Rows are points. The ring and each string are closed loops that go straight from each point to the next, and from the last back to the first. Before rounding, they use only three directions, however many columns there are. How many times does the string pass through the ring? Passing back the other way cancels.
In the rows, zero is written as 128.

Ring (8 x 3)
[[167 115 105]
 [174 126  90]
 [151 143  80]
 [130 146  87]
 [ 97 143 113]
 [ 86 131 143]
 [105 119 147]
 [140 111 129]]
String (25 x 3)
[[154 102 134]
 [164  84 107]
 [164  89 113]
 [157 107 127]
 [137 137 145]
 [145 124 115]
 [160 114  94]
 [173 107  74]
 [151 126 100]
 [145 140 117]
 [167 143  98]
 [180 143  77]
 [143 153 121]
 [146 135  99]
 [162 127  72]
 [183 128  54]
 [186 119  49]
 [157 119  80]
 [144 137 116]
 [141 134 117]
 [150 140 133]
 [169 120 117]
 [152 128 140]
 [134 134 137]
 [140 126 145]]
Times through: 0

Ring (9 x 8)
[[123  70 113 113 127 138 114 129]
 [140  84 108 145 137  91 127 145]
 [147 102 115 157 140  72 135 145]
 [144 124 134 159 143  69 136 132]
 [134 134 151 145 140  90 131 115]
 [121 136 160 117 130 127 126 103]
 [109 124 155  81 116 171 123  99]
 [106 106 143  71 111 185 119 104]
 [112  78 124  90 119 167 112 117]]
String (24 x 8)
[[143  67  88 134 130 100 130 158]
 [132  84 105 109 121 129 130 143]
 [124  91 129 123 132 124 117 121]
 [114  61 124 116 133 145  99 115]
 [111  69 134 120 136 143  96 107]
 [118  92 134 110 128 142 114 114]
 [117  98 134 100 123 151 118 114]
 [108  87 142  99 126 162 105 102]
 [ 95  87 143  57 109 211 106  95]
 [106  85 142  98 126 165 103 101]
 [105  80 140  96 125 168 101 101]
 [ 99  67 133  76 118 193  98 102]
 [106  66 120  74 113 188 108 116]
 [113  59 128 128 139 136  93 110]
 [120  61 124 136 141 122  98 118]
 [130  43  98 141 139 111 104 140]
 [143  75  88 124 124 107 137 161]
 [136 103 115 118 124 116 136 140]
 [148  98  99 133 127  91 145 158]
 [152  98  97 145 131  77 146 161]
 [139 104 116 130 129 102 136 141]
 [129  95 131 139 138 106 117 122]
 [140  74 113 169 150  72 115 138]
 [147  73  95 153 138  79 129 156]]
Times through: 2
String (22 x 8)
[[108 104 127  44  96 206 132 118]
 [100  81 131  59 108 204 110 106]
 [106  71 133  96 125 169 100 106]
 [120  87 135 127 136 126 109 113]
 [124  94 121 101 120 143 126 128]
 [128  77 105 105 120 138 126 140]
 [130  92 120 122 129 119 125 132]
 [130  79 126 152 145  97 109 124]
 [148  76 101 168 146  64 125 152]
 [161  97  90 160 136  55 150 172]
 [148 108 107 139 130  84 145 153]
 [131  99 129 136 136 105 122 126]
 [139  85 120 164 148  76 117 134]
 [149  76 101 169 146  63 125 153]
 [146  84  93 132 127  96 139 159]
 [132  96 114 113 123 124 132 138]
 [125  95 130 124 132 123 119 121]
 [116  60 126 130 140 131  96 114]
 [107  62 116  77 114 185 107 119]
 [111  94 120  57 102 193 129 123]
 [117 101 130  86 115 162 126 119]
 [121 110 129  89 114 154 132 123]]
Times through: 2

Ring (9 x 12)
[[114 145 107 150 129  99 168 135 137 147 110 128]
 [105 158 103 150 152 102 153 158 106 148 123 154]
 [106 169 108 148 167 104 125 182  78 145 145 180]
 [118 170 119 145 158 103 104 189  77 139 159 187]
 [126 157 131 141 140 107  98 185  90 131 160 179]
 [129 119 149 131 104 120 108 167 124 114 147 151]
 [128  92 155 127  79 127 131 144 157 107 126 121]
 [128  95 144 132  77 119 154 127 172 115 111 105]
 [123 126 119 145 102 103 171 121 162 138 103 109]]
String (32 x 12)
[[120 116 142 132 108 122 125 161 128 117 136 144]
 [139 138 135 141 105 102 123 149 137 129 138 140]
 [140 107 154 131  79 117 123 144 157 112 133 125]
 [141 115 146 135  82 110 132 136 161 120 128 121]
 [141 115 143 137  80 108 139 130 167 122 123 114]
 [132  71 160 124  53 129 152 120 191 102 108  92]
 [119  67 157 123  63 136 157 127 181 101 105  98]
 [109  80 148 125  86 136 153 142 157 106 111 115]
 [121 127 129 139 112 111 143 147 136 129 124 134]
 [136 147 117 150 108  91 154 127 153 144 118 121]
 [126 138 121 145 113 101 151 138 142 138 120 129]
 [112 115 129 137 110 118 153 145 140 125 116 129]
 [115 126 124 140 117 112 151 146 135 131 119 133]
 [130 163 107 154 128  87 155 135 135 152 121 133]
 [122 168  94 159 137  84 174 128 136 161 109 128]
 [102 156  92 154 148  97 181 138 124 155 104 134]
 [ 85 121 114 138 142 126 164 160 111 130 112 145]
 [ 97 123 123 137 135 124 147 165 111 127 123 150]
 [121 151 117 146 133 102 138 156 117 140 132 150]
 [125 199  92 161 165  77 137 160  95 166 139 167]
 [ 98 191  92 155 192  97 129 190  58 158 147 194]
 [ 87 163 108 143 185 118 120 203  52 139 150 199]
 [ 88 133 126 133 159 131 119 198  72 123 146 184]
 [115 139 125 140 131 112 130 165 111 131 136 155]
 [133 187 108 154 152  84 118 167  96 154 151 171]
 [138 205 106 158 164  78 101 179  79 159 165 188]
 [129 193 120 148 170  95  77 205  56 144 181 209]
 [111 131 142 131 137 127  96 196  84 116 160 183]
 [108 112 146 127 122 133 110 184 103 110 147 165]
 [116 114 155 125 118 133  93 191  99 106 159 172]
 [130 121 156 128 109 124  89 183 109 109 161 167]
 [115  99 154 124 103 135 113 172 123 104 142 150]]
Times through: 4
